Every row gives one point. To make a cloud, some directions were put in groups of two or more. Within a group, all points are equally far from the middle, so they leave a hole (a ring in 2 directions, a hollow ball in 3). The other directions are filled evenly. Then the cloud was stretched, turned, moved and blurred a little. Count the holes, and give their numbers of directions, smallest first.

Cloud, 20 rows:
[[-6.7  3.3  2.9]
 [-3.7 -2.4 -4.4]
 [ 3.0  5.2  1.6]
 [-1.0  1.4 -3.4]
 [-3.5  4.1 -4.0]
 [-0.6  2.6 -0.9]
 [ 5.3  0.4 -7.1]
 [-0.3  3.7  1.2]
 [-4.6  4.8  2.6]
 [-1.5 -3.9 -4.3]
 [ 5.3  6.0  0.6]
 [-5.6 -1.5 -5.4]
 [-1.1  4.9 -0.8]
 [ 1.7  6.2 -3.2]
 [-5.7  1.5  1.0]
 [-4.1  3.4 -4.7]
 [ 0.6 -1.4 -4.8]
 [-3.4  5.4  1.2]
 [-2.7 -1.9 -3.3]
 [-7.4  5.4 -2.3]]
Holes: 0

Cloud:
[[ 3.2  1.8 -1.1 -4.2 -0.9  2.3]
 [-0.4  0.5  1.6 -3.7  4.5 -3.5]
 [-8.5  0.5  0.7 -5.5 -0.2 -3.2]
 [-3.5 -4.4 -6.0 -3.2 -5.4  4.0]
 [-7.1  1.2  0.5 -5.8 -4.2 -3.0]
 [-0.1 -3.8 -2.8 -1.7 -5.1 -5.2]
 [ 2.8  1.5 -3.6  1.7 -2.7 -2.4]
 [ 1.3  5.2  1.8  1.6 -6.1  5.5]
 [-1.1 -5.3 -3.7 -2.6 -7.8  7.6]
 [-7.7  2.0 -5.5  1.5  0.4 -3.8]
 [-7.6 -1.0 -0.8 -8.0  1.8 -2.2]
 [ 2.3 -2.2  2.1 -4.9 -4.2  5.8]
 [-6.9  2.3  2.0  1.6 -1.6  3.5]
 [-3.4 -4.2 -3.9 -4.8  0.5 -0.3]
 [ 3.2 -0.9 -6.0 -5.1 -2.8 -1.8]
 [-5.8  4.6  0.0 -4.0  0.5  5.2]
 [-6.3 -0.3  2.0 -4.1 -4.4  3.4]
 [-6.3  0.6 -3.4  5.0 -2.3  3.1]
 [ 0.0  3.2 -3.0  4.7  0.2 -4.0]
 [-6.0 -2.2 -9.0 -5.2 -1.8  0.5]
 [-1.7  3.5 -5.2  6.0 -0.3 -2.1]
 [-4.3 -3.3  4.4 -2.4  0.2 -2.1]
 [-5.5 -1.4  0.3 -5.2 -5.2  1.0]
 [ 1.7  1.5  6.7 -1.6 -2.9 -1.6]
 [-8.1  2.1 -3.7 -1.3  2.3  0.1]
 [-4.6  7.3  1.0 -4.3  1.2 -2.6]
 [-1.0  6.2  1.9 -2.4  1.9  5.2]
 [-2.2 -2.1 -0.4 -9.5 -3.9 -1.7]
 [ 0.2 -3.6 -0.8 -6.5 -4.2  5.8]
 [-5.4 -3.8  1.2 -1.5 -1.9 -1.7]
 [-4.8  5.2  0.3 -0.4  1.8  3.7]
 [ 0.2  2.4 -6.6  5.3  1.5  4.9]
 [-1.3  5.2  2.4  1.0  3.2 -0.3]
 [ 1.1 -1.6 -2.1  4.6  2.5  1.7]
 [ 1.5 -3.8 -1.8 -2.5 -6.6  0.9]
 [ 3.5  1.6 -7.1  0.0 -0.9  4.4]
 [-8.5 -0.9 -4.4 -0.1  0.7 -1.1]
 [ 0.7 -5.5 -4.4  4.7  0.8  4.7]
 [-5.0  3.8 -2.2 -3.7 -7.0 -2.8]
 [ 2.3  3.5 -4.2 -1.9 -1.7 -4.6]
 [-4.5 -3.8  1.2 -5.1  2.8  4.8]
 [-0.7 -3.8 -5.7 -5.8 -4.2 -3.7]
 [ 2.0  1.4 -4.4 -2.5  4.6  5.8]
 [-6.3 -1.6 -3.5 -3.4 -4.1 -2.5]
 [-0.1  4.2 -9.4 -1.4  2.8  3.7]
 [ 0.4 -4.4 -2.2 -0.5 -4.8  0.2]
 [-5.2 -4.7 -7.1 -3.5  1.0  2.2]
 [-4.6  4.5 -4.6 -1.8 -1.5  0.1]
 [ 2.4  3.4 -2.6  1.3 -3.4 -0.9]
 [ 0.6  4.4 -0.3 -1.0  2.6  0.5]]
Holes: 1 (2)
